Each row is a point. The ring and each string are closed loops that go straight from each point to the next, and from the last back to the first. Before rounding, they use only three directions, however many columns there are. Count how often each string passes through the ring. Passing back the other way cancels.
In the rows, zero is written as 128.

Ring, 9 rows:
[[157 144 130]
 [130 175 130]
 [100 197 134]
 [ 78 199 128]
 [ 75 180 114]
 [ 95 146 108]
 [144 104 127]
 [167  96 138]
 [175 108 138]]
String:
[[159 165 139]
 [141 165 154]
 [131 193 145]
 [112 207 128]
 [ 98 200 101]
 [110 172 118]
 [119 160 133]
 [ 94 185 111]
 [ 65 216 115]
 [ 59 216 122]
 [ 71 193  95]
 [106 161 110]
 [105 162 135]
 [ 82 170 131]
 [ 61 168 103]
 [ 78 154  83]
 [ 94 144  85]
 [ 97 123  85]
 [121 108 122]
 [140 106 153]
 [137 128 145]
 [134 126 114]
 [156  94 106]
 [196  60 148]
 [188  78 135]
 [161 108 103]
 [146 130 127]
 [151 131 146]
 [144 138 148]
 [144 140 114]
 [149 143 110]
 [161 152 106]]
Times through: 0

Ring (7 x 4):
[[148 135 117 151]
 [101 126 122 142]
 [ 82 110 107 110]
 [ 95 106  91  86]
 [137 164 129 110]
 [160 189 148 137]
 [167 159 128 151]]
String, 25 rows:
[[ 69 137 139 134]
 [ 92 144 137 136]
 [111 117 105 119]
 [ 87  81  81 106]
 [ 57 107 115 117]
 [ 67 139 138 123]
 [107 148 132 126]
 [111 100  85  96]
 [118 139 118 117]
 [123 106  82  89]
 [135 156 116  88]
 [144 212 168 130]
 [135 186 155 139]
 [141 143 115 120]
 [159 150 112 117]
 [173 249 195 155]
 [147 211 171 145]
 [134 161 132 126]
 [134 123  97 105]
 [127 120  88  79]
 [100 120  95  71]
 [ 92 144 127 104]
 [116 121 104 112]
 [ 97  85  77  93]
 [ 65  86  91 101]]
Times through: 5

Ring (6 x 8):
[[169 133 133 199 139 138  57 151]
 [173 152 111 202 147 141  62 162]
 [148 155  93 150 140 128 108 143]
 [109 127 114  80 120 107 164 100]
 [102 101 146  72 109 102 164  83]
 [132 100 159 131 115 116 106 106]]
String:
[[149 152  84 144 126 124  86 139]
 [147 166  75 143 141 127 112 146]
 [136 159  93 131 146 124 141 137]
 [123 152  95 108 140 118 160 124]
 [103 141  86  61 117 103 173 100]
 [115 125 107  84 109 106 137 101]
 [127 123 121 112 117 114 122 111]
 [ 92 108 120  44  97  94 170  75]
 [ 78  95 143  26 100  89 203  61]
 [ 98 101 157  73 119 103 184  83]
 [125 117 138 117 123 115 132 109]
 [115 102 164 107 125 112 155  97]
 [107  81 179  91 106 104 147  79]
 [120  87 154 100  92 105 104  87]
 [133 108 141 127 111 115  99 109]
 [142 122 148 154 137 126 114 127]
 [157 112 163 185 134 132  75 134]
 [174 119 161 217 141 141  48 150]
 [169 133 152 211 155 143  78 156]
 [187 143 139 238 156 150  42 171]
 [174 141 111 198 131 137  37 155]
 [183 155 106 218 146 145  38 170]
 [182 164 108 225 163 149  62 178]
 [155 147 122 177 151 135 104 149]
 [147 140 113 152 134 126 101 135]]
Times through: 0

Ring:
[[ 79  96 118  99 120 170 164 161 130]
 [ 79  89 154 103 128 142 188 144 152]
 [129  74 178 112 151 110 192 122 161]
 [181  57 158 117 167 113 174 123 143]
 [190  73 125 117 161 132 142 134 123]
 [143 104  97 109 137 162 124 153 111]]
String:
[[154  97 124 113 146 138 140 138 127]
 [166 121 120 118 147 129 118 131 124]
 [193 118 108 121 154 130 104 130 114]
 [215  50 101 116 168 151 135 146 104]
 [201  35 116 114 169 148 157 145 114]
 [160  68 134 112 154 138 161 139 131]
 [157  94 140 115 151 124 149 129 136]
 [176 101 151 121 158 106 144 117 142]
 [166  97 157 119 157 106 154 117 146]
 [142  94 147 113 147 124 159 130 142]
 [144  50 168 111 157 120 196 129 153]
 [132  41 187 110 158 113 216 125 165]
 [112  47 195 108 152 110 225 124 172]
 [114  59 164 106 145 132 199 137 153]
 [124  83 147 109 142 134 172 137 143]
 [114 120 160 113 137 114 159 124 154]
 [ 94 120 178 111 133 107 176 120 167]
 [ 79  80 188 105 135 117 212 128 173]
 [ 89  67 186 105 140 120 215 131 169]
 [103  91 189 111 142 104 197 119 172]
 [128 122 168 116 143 101 157 115 158]
 [135 111 149 114 143 119 151 126 145]
 [139  59 155 110 152 130 185 135 145]
 [164  23 172 112 168 119 208 129 152]
 [192  13 172 115 178 113 204 124 148]
 [178  23 149 112 168 134 191 137 136]
 [162  70 139 113 155 131 162 134 134]
 [168 116 137 119 151 116 130 123 134]
 [190 109 125 121 157 119 120 124 125]
 [214  60 102 117 167 147 129 142 106]
 [191  46 101 111 161 161 146 153 106]
 [165  68 114 111 152 152 148 147 118]]
Times through: 2
String:
[[141  48 195 113 161 101 213 117 169]
 [154  21 186 111 167 113 221 125 161]
 [146  62 153 111 154 128 180 133 144]
 [152  96 151 116 151 116 156 124 144]
 [152 110 147 117 148 115 145 123 142]
 [204  70 159 123 173 100 158 113 142]
 [226  19 148 120 185 119 175 126 131]
 [202  21 133 114 174 139 174 139 124]
 [164  71 131 113 154 137 156 138 129]
 [144  98 135 113 145 132 148 135 134]
 [181 114 116 119 152 129 115 131 120]
 [194 113  93 119 152 144  99 140 105]
 [169  77  91 110 148 167 129 156 104]
 [146  69 103 106 143 168 149 158 113]
 [135  94 122 109 140 147 148 145 127]
 [131 129 112 112 132 145 121 142 123]
 [105 125  77 103 118 184 114 168 104]
 [ 86 101  82  97 115 196 139 177 107]
 [ 81 113  98 100 115 180 141 167 118]
 [ 63  78 101  93 114 196 172 179 120]
 [ 98  68 125 100 131 167 178 159 131]
 [105 100 133 106 131 146 160 145 137]
 [ 97 130 139 109 126 134 148 137 143]
 [ 63 111 148 102 119 145 177 146 151]
 [ 41  62 162  94 120 158 223 157 159]
 [ 72  48 163  98 132 152 221 152 156]
 [ 97  65 162 104 138 138 201 141 154]
 [125  93 147 110 142 130 165 134 143]
 [128 113 155 114 141 116 156 125 149]
 [127  88 188 115 150  97 190 114 169]]
Times through: 5
